Each row is a point. Before rounding, the points of a table are all equally far from one centre. They may lie mostly on one side of it. Where is the centre, to within rounding?

Points (10 x 3):
[[-2.1 -6.2  1.2]
 [ 2.8  6.6  1.3]
 [-3.3 -4.5 -2.5]
 [-1.5  3.9 -4.5]
 [ 5.4  1.8  5.9]
 [ 2.7  5.3  4.5]
 [ 0.4 -3.3  6.5]
 [ 2.3  3.6 -5.6]
 [ 3.9  6.4  0.9]
 [ 1.4  0.3  7.3]]
Centre: [ 1.7 -0.3  0.2]

Points (11 x 6):
[[ 6.1 -3.8 -7.5 -0.5 -2.1 -1.2]
 [ 0.5 -3.1 -8.7 -3.2 -1.8 -1.6]
 [ 4.4 -3.6 -2.2  5.3 -1.3 -0.1]
 [ 4.9 -3.9 -6.2  4.0 -4.5 -2.2]
 [ 0.1  0.1 -4.1 -0.7 -4.1  3.8]
 [ 3.8 -8.2 -6.4 -2.0 -2.3  0.8]
 [ 7.1 -2.7 -5.3 -4.6 -4.2 -2.0]
 [ 4.4 -2.0 -7.4  2.3 -3.3 -0.6]
 [ 0.0  1.6 -5.7 -1.3 -0.2 -2.2]
 [ 0.9 -8.3 -3.6 -3.1 -2.2  3.1]
 [ 3.9 -9.8 -3.9  0.6 -0.9 -1.5]]
Centre: [ 1.5 -3.7 -1.7 -1.0 -3.5 -2.1]

Points (18 x 11):
[[  1.0 -11.1   3.3  -0.6  -2.5  -3.2  -1.4  -4.0  -2.3  -1.1  -0.9]
 [ -0.8  -3.7   1.6   3.8   6.7  -3.9   4.9  -4.5   1.0   5.1  -4.1]
 [ -5.2  -5.5   2.1   8.1  -2.7  -6.8  -2.2  -2.5  -2.5   3.1  -6.4]
 [ -5.9  -5.5   3.2   1.3   4.6  -4.2   0.3  -5.4   3.8   5.3  -2.9]
 [ -5.4  -4.4   0.8   5.9   4.2  -3.3   2.9  -4.9  -6.4   0.8  -4.9]
 [ -2.9  -3.3   2.7   5.6  -1.7  -3.8  -0.9  -6.3  -6.3   0.3  -7.6]
 [ -6.5  -5.5   1.0   0.9   5.9  -4.7   0.7  -0.6  -7.5   0.3  -4.8]
 [ -3.2  -3.5  -4.8   4.8   1.0  -3.0   1.8  -6.2  -4.4   6.9   0.5]
 [ -2.7  -5.4   3.7   0.0   6.9   2.5  -4.6  -1.9   0.4  -3.2  -6.0]
 [ -0.1  -7.1   0.6   2.3  -2.8  -5.0   3.1  -6.8  -3.5  -0.6   0.6]
 [ -5.1  -1.0  -3.4   6.5  -2.7  -2.4   0.9  -7.4   0.2   3.7  -2.2]
 [ -2.9  -4.9  -1.6   0.3  -1.0  -5.4   3.7  -3.0   1.1  -4.0  -6.3]
 [ -3.3   2.2  -0.8   6.3   5.5   3.7  -1.1  -2.9  -4.1  -2.7  -2.5]
 [ -2.6  -5.8   2.7   7.9  -0.9  -1.8   1.1  -7.6  -3.0   1.9  -4.7]
 [ -3.6  -8.4  -5.7  -2.8   0.6   0.5  -0.4  -4.7  -1.3   3.4  -1.0]
 [ -4.6  -0.7  -0.3   0.3  -1.0  -2.4   5.8   3.2  -3.6  -0.6   2.0]
 [ -0.8  -7.9  -5.4  -1.6   4.3  -3.8   0.1  -5.9  -4.2   3.2  -2.5]
 [ -4.0  -5.8   3.7   6.6   0.6   2.1   3.8  -2.1   3.1   1.8  -3.3]]
Centre: [-0.8 -2.6  0.1  2.3  1.3 -2.1 -2.4 -0.4 -1.2  1.6 -1.8]

Points (19 x 14):
[[ -1.8  -1.9   5.1   1.6   2.4   1.0  -1.9  -3.5  -2.5   0.7   2.8   7.8
   -4.4  -7.6]
 [ -0.8  -2.7   4.5   2.3   2.6   5.9  -2.5  -4.5   0.7   0.5  -2.5   8.2
    1.2  -1.9]
 [ -3.4  -1.5   5.8   3.0   1.0  -0.1  -1.3  -5.6  -1.5   2.4  -1.1   1.5
   -4.2  -3.2]
 [ -4.2   1.2   7.5  -1.6  -2.8   2.1  -2.5  -8.8  -0.1  -5.0   1.1   3.6
   -2.5  -3.7]
 [ -3.0   0.4   6.0   1.8   0.5   1.7  -4.7  -9.8  -2.4  -0.6   1.1   5.8
    1.7  -2.4]
 [ -8.6   2.9   4.0  -4.5  -0.1   6.3  -3.4  -6.6  -1.0  -4.8  -0.8   4.6
   -2.0  -4.2]
 [ -1.1   1.2  -1.5  -1.1  -3.0   0.3  -2.6  -8.0   0.4  -3.7  -1.5  -1.1
   -6.9  -4.1]
 [ -4.2  -1.8   3.8   0.8   1.3   1.7  -4.1 -10.9  -0.1  -2.0   1.3   6.3
    2.7  -1.1]
 [ -0.2  -2.1   6.1   0.0  -1.4   4.8  -5.8  -7.4  -3.3  -0.6  -1.1   0.6
   -2.8  -5.0]
 [ -4.1  -4.1   5.9  -0.4   5.2   4.9   2.2  -6.3   1.6  -3.3   0.6   2.6
    1.9  -4.0]
 [ -4.2  -4.6   5.2  -3.9   2.1   0.1  -2.2  -9.9  -2.6  -4.2   2.2   3.2
   -4.7  -1.8]
 [ -4.1   1.2   8.5  -2.4  -0.1   0.7   0.6  -7.5   1.4   1.8   2.4   4.2
   -2.8  -2.9]
 [ -4.0  -0.4   7.6  -1.7   1.6   5.1  -2.3  -7.2  -2.2   0.5   0.4   5.9
   -5.1  -2.1]
 [ -7.3  -0.3  -0.6  -5.3   5.7   4.4  -5.1  -8.4  -6.1  -1.2   1.3   3.0
    1.7  -4.1]
 [  0.0   0.7   7.4  -3.7   0.1   6.0  -2.6  -7.9  -4.6  -1.4  -0.9   4.8
   -4.8  -2.0]
 [ -2.6   2.2   6.3  -6.0   5.8   3.6  -3.4  -7.3  -2.8  -0.1   4.0   2.8
   -4.5  -6.2]
 [ -4.6  -2.4   8.3  -1.4   1.9   5.0  -4.0  -4.7  -1.8  -4.0  -1.5   5.4
   -2.8  -1.7]
 [  1.7  -2.5   6.7  -0.1  -0.7   1.7  -2.0  -7.1  -3.4  -2.6   2.3   9.1
   -0.8  -3.0]
 [ -5.2  -2.9   4.2  -2.7  -0.6   3.7  -4.9  -9.7  -4.0  -0.7   4.6   1.3
   -1.4  -4.7]]
Centre: [-1.1  0.2  0.4 -4.0  1.4  1.5 -1.4 -3.6 -1.3 -1.7  0.6  3.1  0.0 -3.2]
